Each wall is flat, endless, passes through zero and stands at right angles to its row. A trip goes straight from one point to another. List the walls that it crosses, first one first.

Walls:
(1): [-17  -5 -14]
(2): [-20  -7 -45]
(3): [-88  -7 -25]
(4): [ 76 -32 -42]
(5): [ 32  30 -60]
(6): [ 21 -48   2]
(7): [ 12  46 -10]
Trips:
[-33 -30 -42] to [ 7  2 69] => 4, 5, 2, 1, 3
[ 6 -6 51] to [  4 -20  42] => none
[-22  15  14] to [ 21  15 -67] => 2, 5, 4, 3

Walls:
(1): [-25  62 -20 -36 -23  18  25 -27  10]
(2): [ 18 -15  58  45 -42  42  41   8  38]
(3): [-36  21 -31  52  35  14  43  19   2]
(4): [  4   0   4  16  -6  14  -6 -32   4]
(5): [ 15   5 -10 -17 -16  -8 -56  -9  22]
(6): [-18   8 -21   0  -6 -24 -45  25  -1]
(7): [ -1 -46 -38 -37  28  17   2  -2  52]
(8): [-37  -2  -1 -27  -5  34 -23  12   5]
(9): [-30 -18   4 -21  -3  -9 -26  -5   3]
Trips:
[ 24  25   1 -57  53   2  -6   4 -49] to [-34  43 -15  -3  -9 -11  -7  -3  -9] => 6, 9, 5, 3
[-15   8   3 -47  21 -17  49   4 -66] to [-35 -33  60  -2  54  32   4   4  25] => 9, 8, 7, 1, 2, 4
[  7 -25  11   4 -33  14  48  25 -34] to [ 18   8  12   9  40 -33  34  14   2] => 2

Walls:
(1): [ 14   1 -30  74  78 -34   7  45   3  13  21  25  32  14 -10  24 -10 -30
  16  45]
(2): [-14   9 -40 -30 -30  51  39  37   0 -22  48  -4  68  43  -3  45  25   2
  53  46]
(3): [-21 -16  34 -13 -85   4 -22 -11  26 -26 -38 -35  26  11 -15   6  19  -1
 -14  40]
(4): [ 37  11  42  15  27  38 -41  30  79 -15 -11 -54 -52 -51 -34  47  55  15
 -49   0]
(5): [-17 -55  -7   2  18  35 -62  34 -27  54 -42 -11  11  -8  39 -66  16  18
  16 -36]
Trips:
[  6 -38 -49  13 -22 -17 -15 -58  56  21 -65  70  21  26 -49 -12  -9 -32
 -24 -47] to [-41  39   4  48 -45  -8 -45 -18  35  49 -22 -24  -5 -17 -11 -65 -17 -21
  20 -10] => none
[ 21  -4  36   6 -51 -62   4 -31 -10  43  -5 -45   4  -4 -31 -18 -11  13
 -59  -9] to [  9  22 -14  20 -44 -27  83  16  11  -6  21  37  18  64 -52  88 -11  67
  29 -33] => 4, 2, 1, 3
[ 55 -10  74  16 -10  -6 -17 -18 -33   4 -44 -10 -24 -38 -43 -66  33 -38
   4 -67] to [-83  21  33  11   2 -18  26 -40 -11  18   2  -8 -11 -16   3 -59  25 -73
  -4   1] => 4
[-49  35   6  11  19 -13  -9  48 -56  47  -2  16  12 -52 -29 -87   0 -58
 -26 -63] to [ 32 -11 -48  32 -10  14  18 -58 -13 -40  15  37  24  76  21 -39  13  13
 -24   1] => 2, 5
[ -5   3   1  -7 -21 -29 -35  -3 -11 -10 -40  61 -23 -12  26 -28 -46   1
 -76   2] to [-14   3  -2 -28 -15 -13  94  43 -31 -12 -24 -33 -32  11  25  -2 -19   4
  22  11] => 5, 3, 2
[ 12  58  11 -85  -6 -53  21  50   1 -24  12  67  20   1  26  48 -16  50
  -6 -15] to [ 26 -39 -27   8  15  -3 -61  45 -22  -8 -64   7   4  13 -70  13 -47   4
  51 -50] => 1, 5, 2
